Each wall is flat, endless, passes through zero and stands at right angles to its row. A trip goes straight from one point to another. Which walls does it cross, in order?

Walls:
(1): [-64  -8  39]
(2): [-24  36  22]
(3): [-21   5 -63]
(4): [  0 -54  70]
(5): [43 23 19]
(6): [-23  36  27]
(7): [15 25 33]
Trips:
[  4 -15 -28] to [-17 -14  36] => 4, 1, 3, 6, 2, 7
[ 35 -14  37] to [-22  79  83] => 6, 2, 1
[ 41  14 -64] to [-40  28 -24] => 5, 2, 6, 1
[57 34 -6] to [ -2  -4 -49] => 3, 7, 5

Walls:
(1): [ 37 -24 -18 -45 -27   1  46  65]
(2): [ 85  -4  28 -39   0  57 -28  47]
(3): [ 27  14 -11  13  19 -10 -14  31]
(4): [-33 -16  19  -5 -45 -34  20 -12]
(5): [ 75  70   0  71  25 -48 -30  17]
Trips:
[ 29  -7  -3  28  10 -11 -17  12] to [ 44 -48  65 -48 -21  -3  57  16] => 1, 4, 5, 3
[ 38  -6  47  64 -31 -39  25  47] to [ 50  47  75 -39 -39   7  35  -2] => 3
[ -4 -48 -64  40  33 -15   2  -2] to [ -9  -1 -68  23  51 -64  32 -34] => none
[ 26 -10  -5 -28 -11  22 121 -45] to [-23  18  39 -28   8 -15   5 -34] => 1
[-54  62 -22 -29 -17  -5  55 -33] to [ -9 -77  27  -5   1  55  18  55] => 1, 2, 4
[ 11  -7 -20  -3  30  -9   8 -23] to [-24  76 -37  11   0 -55   2  12] => 4
[-27 -35  -7 -58 -33  18  20  19] to [-27  12 -16   0 -14  19 -25 -37] => 2, 1

Walls:
(1): [ 51   8 -14 -29  38 -73  39  31 -14   1   1  68]
(2): [-15 -18 -42  25 -15  56 -15 -87  58 -39 -12  -3]
(3): [-19  65   2  41   1  13  -9 -38  -9  12  18  -9]
(4): [ 59 -80 -34  39 -69  48 -87 -16 -51 -43  -1 -38]
(5): [ 30  71  30 -34  12  19  33 -15 -27 -31  16 -22]
(6): [-17 -25 -37  18  14 -48 -19 -54  22 -91   5  58]
(7): [ 46   0 -16 -35 -16  76  12  59  23 -50 -38  10]
Trips:
[  3 -13  55  45 -16  25   4  -8  35  61   2 -15] to [  8 -53  21  13 -77  -9 -37 -43 -55   4  18  13] => 4, 6, 3
[66 68 28 12  3 14 18 31 -5 55 -3  1] to [-72   4  38  57  41  13   1  21  -3 -12 -61 -47] => 1, 7, 5, 2
[  2 -10 -10  -3 -30 -58   8  26  36  17 -20 -50] to [ 23 -33   3  -2  15  22 -56   6  57  10  -1  33] => 4, 7, 2, 1, 6
[-28 -26  14  57 -33 -69  -8  -7 -15  20 -22  12] to [  3 -64  -2 -20  15  88 -25  11  24  35 -64   7] => 3, 1, 2, 6, 7
